Each wall is flat, endless, passes through zero and stands at right angles to its row. A trip goes straight from one point to another. Which walls does it cross, in order?
In the rows, 128 means zero.

Walls:
(1): [179 110]
(2): [153 176]
(3): [110 159]
(4): [128  89]
(5): [ 41 180]
(6): [115 162]
(7): [84 86]
(8): [100 167]
(9): [176 172]
Trips:
[171  86] to [ 58 138] => 7, 9, 1, 5, 8, 3, 6, 4
[127 181] to [161 118] => 1, 5, 8, 3, 6, 4
[144 150] to [121 170] => 5, 1

Walls:
(1): [114 135 179  83]
(2): [173 151 145 113]
(3): [103 126 124 118]
(4): [152 129 168 149]
(5): [138 143 159 158]
Trips:
[152  58  57  83] to [ 56  63 115  58] => 1
[ 79 140 102 156] to [ 70 108 122  59] => 1
[ 96 131 127  88] to [151 124 186 105] => 2, 4, 5, 3

Walls:
(1): [104 133 139 173  99 118  93 161]
(2): [127 114 177 171 105 124 101 123]
(3): [116  76 121  88  79  99  11  69]
(4): [108 105 123  96 138 158 117 137]
(5): [206 147 125 140 103 173 189 104]
Trips:
[113 131 140 161 131 116 135 108] to [155  97 127 116 174 115 141 122] => 1, 5, 2, 4
[ 82 117 141  88 103 196 114 144] to [ 57 121 120 131 147 105  56  72] => 2
[ 84 170 119 104 232  78 125 135] to [178 172 129 122 135 140 120  63] => 4, 5, 3
[216  98 217  67 135 133 149 122] to [174 146 143  80 125  77 204 117] => 4, 2
[ 99 206 179 134 101  80 148 179] to [ 90  89  73 102  67 127  86 119] => 3, 4, 2
[ 96 154 121 121  86 121 141 152] to [108 169 101  87 136 108 133 112] => 1, 4, 3
[ 66  81  65 127 171  79 136 194] to [123  98  49  90 150 133 194 160] => 1, 5
[149 199 131 170 134 116 100 112] to [ 93 143  65 205 181  95  89 159] => 5, 2

Walls:
(1): [115  91 135 136 177  90 188 115 133 163  89]
(2): [147  61 108  84 178 157 150 137 158 189 185]
(3): [ 43 112 122 126 191 151 139 209 129 157  65]
(4): [118 118 199 110 120 129 117 136 147  78 112]
(5): [103 121  96  56 187 124 106 105 182 120  98]
(6): [119 110 116 114 145 123 130  58  93 147 170]
(7): [ 95 135 119  70 125 116  79 179  99 156  98]
(8): [179 115 116 155 128 117 127 225 115 132 194]
Trips:
[121 193 101 152  47 148 125  75  79 156  86] to [105 131  77 117 101 172 151 185  76 170 131] => 3, 8, 6, 2
[106 124 193 185 107  83  71 175 106 108 123] to [ 95 134 135 163  58 134 101  89 110 112 151] => 3, 7, 8, 6
[150 116  64 155 178 180 130 135 119  94  97] to [118  82  82 127 138 184 146  86 148  76 145] => 8, 6, 1, 3

Walls:
(1): [107 173  67 132  90 187 126 122 126 147 129  94 162  56]
(2): [151  78  85 100 114 135  78 154  93 115 118  93  92 147]
(3): [159 137 160 119 125  98  86 177 126 127 126  91  84 136]
(4): [127  97 114 167  87 179 161 153 186 138 161 112 118 162]
(5): [ 74 128  75  95 110 134  98 130 150 148  98 132 161 127]
(6): [109 160 117 105 132  85 120 139 114  94 108 141 143 117]
Trips:
[120 163 133  97  74 153 166  75 220 153 108 107  73 130] to [165 142 119  21 106  84  41 141 133 101 172 136  85  69] => 3, 2, 6, 4
[129 132 140 114 111  75  94 173 117 116 193 135 132 124] to [ 66  99  90 131 112 117 167 132 194 155 183 160 146 128] => 4, 5, 2, 3, 1, 6
[161 174 134 131 132  31  87 134 174 149 115  56 179 100] to [180 177 180 202 129  99 166 140 127 176 154 128  98 140] => 5, 1, 6, 4
[240 129 105 109 179 113 171  86  91 149 131 171 191  98] to [109 201 147 131  84  62 184 168 107 128 128 119 134 249] => 3, 4
[137 147  89 147 192 147 127  84 121  81 112  77 138 116] to [149 168 183  81  97 127 159  44 137 164 135 139 144 163] => 2, 6, 1
[169  42 103 157 129  82 145  58 121 174  98 148 133 170] to [116  89 188 163 119 180 151 118  56 144  85 142 123 157] => none
[142  87 127 137 123  85 136 118  96 128 109 143 147 161] to [148 139 202 117  91  84 144 197 141 128 127 169 151 113] => 3, 2

Walls:
(1): [ 99 117 140 152  46  84 115  93 146  82 150 156 192 100 156 104 143  98
 141 140]
(2): [ 87 173 111  95 162 108 138 143 146  17  79 123 157 139 124 168  71 133
 154 147]
(3): [117 163 127 114 125 215 127 149 185  74 141 131 157 103 122 126 126 115
 182 105]
(4): [ 97 106 124  94 122 138 162 192  96 154 174 104  83 168  77 138  43 120
 155 157]
(5): [185 125 112 194 137 111 105  99 135 107  74 101 136 162  81 141 130 114
 102 130]
(6): [148 174 158 105 121 210 122 154 212 147 145 138  63 167  99  93 150 113
 101 168]
(7): [110  77  96 120 171 211 182 133  99 102 143  60 182  95 102 128 174 130
 179 154]
Trips:
[193 141 157  60  74 166 106 117 189 115 101 133 109  92 144 175  84 181
  99 140] to [106 137  39 122  56 106  89 162  95 166 155 189 212 132 122  29  49 166
 149 145] => 1, 4, 6, 2, 3
[117 140 161 118 168 130 178  93 108 159 120  37 122 142 173  76  49 144
 141  94] to [ 93  88  84 123  22 156 125  78 162 103  92  57 152 155  73 119 116 122
  84 154] => 5, 1, 6, 3
[170 102 157  89 173 132  91  90 115 128 185 108 132  86 228 136 128 119
 102 100] to [156 136 130 168  97 152 159  90  97 156 107  55 194 104 108  57 187  94
 137  77] => 7, 3, 5
[129 127 208 131 121 106 100 165  78 200 184  86 120 164  40 115  78 138
 163 151] to [112 133 134 113 108  75 140  96 110 121 146 129 108 167 139 133 120 152
 177 100] => 6, 1, 2

Walls:
(1): [106 139 119  86 119 161 158 148  69 114 165 146 185 131  88  92  73 173
 162  70  73 112 158  84 153 105 180 124 140 125 137 135 121 107 191  44
  90 186 143 149 128 101 199 132 102 166 137 153]
(2): [ 99 103 112 115 162 183  80  85  79  85 126 140 156  93 111 156  85  87
 113  79 187 110  75 118  77 143 105 160 119  60 122 131 110 116  83 182
 124  95 158 140 126 158  95 163 102 169 159 147]
(3): [172 158 112 104  99 197 234 143  91 141 161  91 175 134 152 132 137 127
 132 116 109 144  95 113 152  58 115 126 135 174 132 105 127  94  91 207
 161 131 153 150  95  89 120  67  98  92 189 165]
(4): [139 171 192  35 165 162 100 157 115 125 106 172  97  91 149 119 121 131
 144 166 122  71 163 179 130 117 145 148 149 155 154  94 137 123 149 143
 160 173 153 119 106 107 120 128 105 154 112 153]
(5): [141  87 159  90 201 168 160 136  67 143  74 116 168 145 106 131 114 144
 154 137 115 142 176 158 182 130 126 119 141 168  99 104 108 124  83 139
 100 121  66  74 116 147 144 198 173 121 148 165]
(6): [127 167 131 130  55 147 176 173  91 153  93 109  63 111 106  61 159 134
 121 161 122  70 126 101 103 139 152 155  77 151 131 146  92 110 209 141
 116 144 107 171 147  35 199  99 127  94 129 200]
(7): [ 73 108 156 127 115 171  55 160 114 157 105 149 101 165 118 117 114 121
  89 130 133 113 169 124 101 126  95 168 131 103 145 121 134 159 169 174
 153 134 125 147 134 105 144 133  91 113 151 102]
(8): [110 145 127 113 151  87 170 116 140 121  69 110 133 133 165 135 130 153
 132 182 178 134 161 139 159  61 155 128  52 136  92 179 120 178 102 116
 136 100 128  81 133  96 149 156  87 148 130 117]
Trips:
[ 79 110 142 136  99 144 142 142 126  92 140  94 106  68 162  76 132 145
  77 147  52 145 166 114 171 113  88 176 219 137 140 121 119 134 199 171
  78 148  98 156 153 188 118  87  89 107 129 113] to [112 104 132 160 135  79  73 125 175  66 113 127 126 124 129 140 156 172
  98 142 136 136  78 124  59 143 116 142 133 154 138 168 133 144  72 125
 168 162 165 216 167  69 161 225 121  42 138 139] => 4, 3, 1, 2, 8
[135  91 121  82 160  96  75  69 149  90 153 143 131  92 136 105 131 123
  58 147  87 167 142  83 138 135 116 150 147  69 151 181 149 175 112 106
 131 202 106  77 153 145 130 121 159 103  92 133] to [159 128 129 160 110 142 130  97 120 167 128 130 102 150 122 170 146 166
 143 126 118 133 188 137 114 158 170 159 174 105 135  93 180  88 122 137
 172 100 121  88 179 165 146 117 167 137 143 114] => 2, 5

Walls:
(1): [180 128 151 104  82 125  87 168 169 134 125 136 108 110  95 134 158 158
 132 210 120 121 156  68  73 114  39  83  59 134  96 109 136 144 175 173
 145 151 170 169 143 134 150  46  84 159 134  98]
(2): [117  84 101 123 162 149  49 178 141 124  91 121 162  89 126  87 134  84
 121 124  93 111 147  97 118  90 111  94 107 123 134 146 188  78 117 168
 119 151 144 104  43 117 147 141  59  99 118 137]
(3): [149 197 201 124 111 134 113 109 154 147  38 112 145 157 184  80 122 156
 131 139  75 147 158  80 137 118 102 151 117 143 124 153  77 184  63  77
 181 167 160 143 139 143 115 174 186 122  69 147]
(4): [ 96 186 126  75 145 105 105  85 111 128  78 123 113  92 127 133 121 163
  96 121  51 125 138 150  90 137  91 106 127  78 131  69  74  94  86 125
 163 122  65 126 154 185 115 130 186 172 160 138]
(5): [158 129 164 139 161 206 115  88 141  68  86 138 190 107 133 139  93  51
 154 127  83  70 136  66 134 127 131 145 115 113 120 207  70 133 142 178
 151  98 130  93 149  92 212 114 128 104 108 109]
(6): [ 73 169  95 106 178 183 186 168 127  81  58 164 129 132 183 102 134 116
 104 127 169 117 123 119  84 143 156  75 112 182 174 157 154 178 150  82
 164  61 108 101  84 173  87 112 123 121 110 151]
(7): [136  57  77 135 107 137 107  83 176 166 136 146 115 133 135 117 149 176
 181 131 147  81 129 102 117 156 158 100 119 131  90  90 147 191  96  73
 146 194 123 112 198 248 101 107 163 174 120  59]
Trips:
[149  77 130 103 168  98 127 164 104 107 126 143 169 153 149 155 144  97
 164 129 179 139 143 139 171  93 186  53 136 111 114 198 120  89 178  94
 167 135 142 147 197  92 163 130 134 106  61 195] to [138 168 173 141  86 143 122 109  96  32 199 125 124 162 126 115 127  76
 157  91 189 103  99  77 123 136 217  96 132 130 176 152 117 118  67 171
 160 163 181 213 104 211 128 167 172  89  74 140] => 3, 2, 7
[189 102 116 118  72 144 101 171 143 116 216 112 131 128 129 122 129 131
 133  98 135 135 116 103  84 135 170  74 120 136 121  82 130 127  99 172
 131 114  80 114  35 158 113 108 152 173  80 151] to [106 163 102 157  58 183  98 109 149 166 114 145 133  86 159 113  79 127
  81 240 141 112 161 134 163 114  59 122 120 111  71 117 128  69  56 112
 132  85 144 189 135  90 115 138 162  81 182 161] => 6, 4, 7, 3
[160 115 136 111 129  84 139 209 100  62 119 152  46 158  85 160 210  90
  74 107 133  54  83 115  89 149  97 105  79 175 179 111 105 114 116 127
 134 153 134 142 132  81 106  85  77 183 127 133] to [ 54  93 189 138  82 121 117 157 118  66 127  73 113 147 166  98 161  90
 164  97 144 146 159 137  31 170 130  71 146 118  93 129 155 138  59 118
  57 160 108 148  78 120  81 110 133 146 166 159] => 4, 7, 1
[121 179 144 146 130 166 140 115 136  71  99  85 112 103 111 116 159 120
 135 100 147 144 177 112 118 177 134  96  84 168 170 157 134  89 151 120
 107 164 130  63 181 153 154 146  47 104 235 119] to [ 25  80 134 103 137 128 122 104  81  75 162  64 132  82 204 143 141 142
 116 131 171 122 129 148 148 101 123 149  84 153 160  91 107  66 106  35
 160 104 137 206 145 172 126 157 137 104  98 176] => 4, 1, 5, 2, 3

Walls:
(1): [110 128  95  97  89 129  88  51  37 142 111 158 120 135 113  92 151 102
 215 165 193 117 117 107 149 101 123 152 154 154 156 123 127  69 161 122
 207  81 145 186 102  69 109  96 173 161 175 118]
(2): [190 108 110 103 151 125  95  72 130 114  92 130 156 119 148 123 204 137
 116 121 179 171 132  73 103  62  98 165 100 152  98 169  53 105 216 154
 132 137 116  66  84 110 161 132 151 112 128 145]
(3): [184 132 125 105 169  64 118 174 111 121 194  99 142 107 174 113 190  99
 154  95 132  98 157 152 150 144  45 178 172 148 177 161 167 129 143  97
 154 164 177 115  92 151 105 116 141 183  88 188]
(4): [143  74 115  95 105 170  76 175  96 122 104 154 122 211  74 116 152 164
 127 128  90  99 116 127 115  91  73 134 123  94 134 120 136 184 102 171
  92  95 169 118 192 169 153 130  46 132 148 164]
(5): [136 105 126  64 126 103 123 139 120 101 121 119 106 166 147 170 101 195
  98  56 135 172  95 150 119 199 163 134 145 169 137  58 159 214 176 106
 110  84 150 194 150  92 107 120 114 110 100 126]
(6): [167 172 161 167  73  54 166 128 135 198  69 125 127 106 133 124  62 140
 152 115 151 146 153 156  91 137  92  92 145 141 166 103 147 132 178  99
  83 117 191 160 138 167 123 224  94 104 129  63]
(7): [109  68 148  75 124  66 164 202  76 130  76 130 195  89  86 137 127  26
  55 104 138  91 167 202 130  84 108  92 117 112 154  41 175  74 116 103
 138 117  78  96 117 172 162  96 156 135 148  85]
Trips:
[ 90 154 106 106 114 101 111  94 165 150 121  81 153 123 130 176  80 130
 180 102  67 151  97  97 116 115 182 156 182  71  77 163  63 112  92 155
 161 117 162  99 139 122 103 113 114 114  75  68] to [122 158 104  84 170 128 147 185 140 183 123 165 131 132  90 182  92  86
 110 118 123  80  87  86 115 177  73 112  71  90 137 132 109 105 152 139
 132 117 184  57  70 140 122  80 149 151 116 113] => 2, 7, 3, 4
[ 55  88 140 170  84 124 128 125 158 127  82 133 116 145  69 201 121 136
 133 162 143 132  99 211 158 141 164  73  58 200  91 135 170 183 148 121
 144 173  93 124  69 119  94 164 135 107 137 115] to [153 135 124 147 155 105  61 112 165 113  99  32 142 126 133  87 125 106
 168 119  65 118 151 149 179 156 137 187 144 111 136 130 125 236  66 112
 136 130 150  61 146  82  59 117  89 130 129 151] => 7, 6, 4, 3
[ 74 140 171 130 100  91  90 149 121 121 130 150 167 119 178  84 163 235
 106 123 187  80 144  68 147 123 123 120  72 147  99 121  86 139 140 143
 152 137  77 111  65 113 158 166  50 158 117 163] to [113 123 129 139 131 145  77  62  48 161  97  71  82 127 128  76 160 205
  81 175 155 107  55  96 161 114 121 176 157 195 211 130  90  65 163 210
 146  85 139  87 125  63 134 124 135  88 135 174] => 1

Walls:
(1): [158 145  94 138 122 154 173 115 157 157 134 115  58 105  82 141 135 158
  71 146  72 124 129 155 188 128  96 163 177  68 112 163 110 164  75 108
 117 178 103 169 147 117 128 173  98 109 154 124]
(2): [138 113 116 130  91 108 142 163 139 128 121 134 129 116  78 184 149 147
 136 120 163 127 130 108 127 150 104 168 146  94 123 140 119 132  87 184
 156 138 161 150 175 120 130 160 119 111 123 154]
(3): [103 152  91 192  85 190 126 121 164 131 171  73 138 179 150 120 125 115
  88 131 125 144 131 101 154  95 104 137  67  93 101 141 106 143 153 145
  98 117  81 165 114 105 134 129 120 140  95 157]
(4): [145 104 168 150 102 145 134 171 110 120  47 102 119  77 139 140 114 150
 132 116 162 125 101 189 143  96 147 141 132 123 177 131 151 112 134 131
 138  89 157  98 137 106  87 131 146 180  98 150]
(5): [ 93  89 121 116 102 151  93 147 109 126 129 102 130  79 157  91  83  88
 157 120  87  78 121 157 115 119 141 155 152 101 114 100 139 104 101 180
 125 104 161 184 111 166 155 147 125 146 149 149]
(6): [101 108 127 143 150 133 149  68 158 145  97 103  69 110  98 189 113 122
  89 177 161 120 114 138 117 168 108 111 109 125 119 177 134 131 148 130
 134 137 150 111 113 113 114 129 131 167 162 154]
(7): [ 89 148 105  89 120 184 117 102 185 131 128 128  65 150 110  81 159 112
 142 158 169 148 131 155  97 112 186 143 133 159 132 132 168 119 115 119
 131  86 166 173 143 128 138 172 140 125 126 171]
(8): [112 159 128 134 130 129 159 124 166 130 125 118 137 110 140 114 128 138
 142 160 112 168 148  92 128 144 153 144 110 119 116  96 172 135 147 184
 143  76 137 125 106 143 112 161 125  97 114 137]
(9): [177 140 135 130 222 104 175  87 161 236 157 136  83 125 118 131 155 121
 162 100  92 148 112 115 157  71 132 180 106 123 171 174 126  67 148  93
 116 134 122 190 156 123 142  73 110 148 186 100]
(10): [ 94 103 161 137 113 117 104 119 151 145 109  73 133  84 124 102 106  90
 132 114 142 131 142 140 154 169 123 125 185  72 103 123 174 129 152 136
 136 157 130 120 151 156 110  84 128 102 127 124]
Trips:
[ 90  99 126 147 117 129 137 163 116 115  70 138  79 127 115 153  80 167
 140 154 134 171 148  78  80 160 112 123 126  96  94 164 115 152 111 127
  90 179 128 158 112 122 107 104 157 111 150 166] to [ 87 125 151 122 105 166  96 107 144  60 135  77 105 129 183 136 141 185
 139 153 136 106 117 116 103 136  70 143  98 126 123 121 128 130 212 150
  99 170  83 132 181 137 151  80 121 208 128 120] => 1, 4, 2, 5
[147 108 128 102 167 123 152 156 117 142 111 115 139 116 141 130 105  93
  94 132  99 141  67 134 109 101 145 117 117 164 111 150 101  88 112 144
  98 135 147  76 141 134 196 147 136 110 119  96] to [141  83 146 170 134 200 112 121 152 120  99 140  56 123 134 231 113  99
 113 101 116 129 112 105 153 141 103 151 105 136 163 108  91 111 144 150
 151  56  70 146 141 129 134 153 177 118 150 104] => 6, 1, 3, 2, 8
[159 150 132 137 130 126 123 131  91 122 111 115 144 122 129 137 106  71
 135 140 140 139 110  95 106  98  62  77 127 136 110  92  81 117  90 185
 178 125 104  98 170 148 117 208 138  98 134 112] to [114 147  60  95 168  88  77 104  92 103 177 143  86 135  90 115 126 122
  95 120 135 144 113 139 151 138  82 139 128 179 132 147  44  90 147 120
 138 114 154 107 134 180 151 155 118 147 136 134] => 8, 5, 6, 1, 9, 7, 2

Walls:
(1): [165 101 159 145 180 147 126 123  76  67 150  97 150 194 103 144  91 128
  84 126 149 154 180  95 111 158 139  93 129  69 129 204 133 111 126 127
 111  96 165 171 144 133 126 116 138 154 106 175]
(2): [131 137 113 222 113 136 118 125 175 121  83  41 139 152 143 158  93 101
 119 100 137  90 102 114 145 110 117  95 174 151 151 115 134  92 138 149
 108  90  93 219 121 123 141 160 131 154 104 100]
(3): [138 185 119 177 137 106 147 152 126 121 142  95 101 160 144  87 158 128
 116 149  95 136  84 165 101  97 140 150 125  76 135 147 105  46 162 126
 122 160 153 127 214 219  86 197 100  99 142 142]
(4): [ 78  95 128 167 124  69  84 163 101 119 132 146 125  84 101  83 120 145
 154  78  53 177 114 119 200 113 124  94 113 141  37 128 127 140  98 104
  99  92 144  93 134  99 127 121 168 208 172 191]
(5): [112 158 145 100 162 112 135 121 105 164 155 140 137 118 102  98 168 125
 117 101  57  82 113  89  68 130  90 160 125 125 130  52 156 184  94 104
 122 133 143  71 123 148  80 153 104 102 119 161]
(6): [120  99 116 120 113 166 117 133 115 102 149  88 102 184 136  69  98  81
  30 161 110  91 179 116 146 114 194 125 117  65 166 148  61  95 126 173
 156 102  82 198 177 115 172  96 126 138 139 124]
Trips:
[129 135 130 125  76 127 132 129  89 158 141 141 143 111 123 137 131 179
 167 112  94 112 158  93 122  87 149  88 221 149 166 114 185 135 126 125
  67 125 105 114 181  68 148 165 168 159  96 172] to [195 118 135 120 154 114 151 162 115 249 170 165 154  95 150 148 139 207
 108  41 132  69 158 139 157 144 117 164  88 191 169 179 113 119  67  87
 145 115 137 157 226 146 143 147  87 131 120 130] => 2, 3, 4
[149 117 150 118 172 137  97  97 113 100  89 139 131 140  62 164 174 116
 163 110 119  77 143 185 120 154 101 117 130 148 154 100 135 141 110 156
 186 105 141 123 153 114  81 158 119 110 148 112] to [132 116 209 118 105 132 109 128 169 101 137  90 153 148 148 101 101  99
 169 186 197 134 149 138 115 126 132 179 117 125  78 127  94  43  79 140
  94  83  76 145 118 157 107 104 134 125  79 127] => 2, 1, 5, 6, 3
[ 94 199 120 210 119 167 152 172 187 145 155 109  86 103 152 120 135 204
  74 159 133 140  68 138 107  91  85  97 154 157 123 165 119 181  90 117
 128 170 125  97 108 103 132 142 179 123  96 106] to [115  80 149 130 145 102 142 136 142 139  62 118 123  88  83  63 109 127
 171 107 133 105 151 172 154 119 163  75 212  95 149 134 102 109 130  85
 173 113 169 182 175 149 161  97  36 122 120  75] => 5, 4, 6, 1
[145 136 111 147 144  98  91  65 118 145 109 118 101 157  96 110 145  96
 111 114  96 170 116 160 152 159 119 156 160 170 127  67 195 110  67  98
 121 117 141 183 103  94 149  63 102 190  83 136] to [144  78 139 130 113 141 128 107  59 182 110 179  71 175 208 172 125 171
  87 111 169 176 159  94 118 203 100 134 134  67 128  82 100 180 140 115
  89 144 127 155 112 100 149 136  87  80 163  95] => 4, 2, 6, 5

Walls:
(1): [ 84  41 153  77  29 102  76 159 161 135  46 151  57 132 127 145  89 118
 158 142  94 140  62 102 145 120 103 186  76 168 160 142 116 191 123 108
 138 161 112 101 149 154 125 189  93 183 120 186]
(2): [155  73 148  69  77 184  63 121 170 128 151 185 109 114 139  60 168  49
 141 159 150 150 200 103 156 190 142 176  85 118 107 124 115 107  99 162
 184 117 149  68 136 111 140 113 148 137 161 163]
(3): [112 163  84  99 100  59 130 155 104  77 127 141 135 159 121  62 161 154
 110  93  91 108 128  45  89 157 154 182 113 185  90 115 181 133 107 185
 117 140 117 152 113 115  89 150 166 133  72 180]
(4): [197 136 121 125 115 148 142 100 115 115 162 164 121  69 122 123 114  36
 178  78  80 171 159 197 105  70  45  98  93 125 187 148 148 143  95 166
 100 158 174  93 104 150  88 156 159 141 163  66]
(5): [162 104 171 127 123 120 105 132 178 146  70 174 185 141 189  74  70  56
  98 156 174  96 169 181 108 139  59 132  63 180 222  60  87 121 102 149
 133 115 106  94 101 102 102 146 127 148 143 154]
(6): [140 178 144 183 135 136 156 137 122 172 130 103 131 101 142 163 154 136
 101 120 101 129 157 106 125  92 123  90 137 119  89 125  74 147 143 153
 150 181  82 107 120  94 188 164 132  61 139 112]
(7): [ 94 154 148 129 113 129 173 138 131  69  68 191 149 172  86 114 158 140
 133  99 127 129 138 132 132  87  95 152  91  94 116 163  60 159 115 125
 128 131 112 140 113  94 135 147 140 140  82 127]
(8): [157 126 192 115  59  74 178 106 156  59 116 142  91 152 122 166 117  82
 127  78 100 101 197  74 190 179 111 160 101  60 112  98 100  94 130 138
 109  94  89 151 233 150  81  73 180  84 123 136]
Trips:
[109 128 126 224 157 153 158  98 111 103  83 116  90 103 108  77 173 139
  71 149 188  63  69 212 141 101 158 107 162 116 145 149  88 147 125 163
 115 183 192 141 154 152 114  75  80 192 118 119] to [ 88 120 121 128 149 184  93 201 111  92 131  55 130  26 105 126 117  63
 214 140  80  98 183 100 115 108 157 130 134 159 106 121 119 155 109  68
 124 103 102  92 114 136 153 122 109 138 153 150] => 7, 4, 6, 1, 2
[100 127  81 110 133 161 148 141 160  89 127 128 153  61 203 118 128  98
 129  89 128 171 152 176 190 110 133 129  77  87 158  79 102  60 133 156
 115 149 157 116 143  56 109 147 165 130 101 134] to [169 115  96  82 111 135 178 174  96  73 145 123  84 180 117 145  71 173
 113  84  64 191 138 173 118 133 116 106 119 110  92 167 147 187  80 152
  93 113 142 115 119  74 173 115 132 133 159  94] => 5, 3, 2
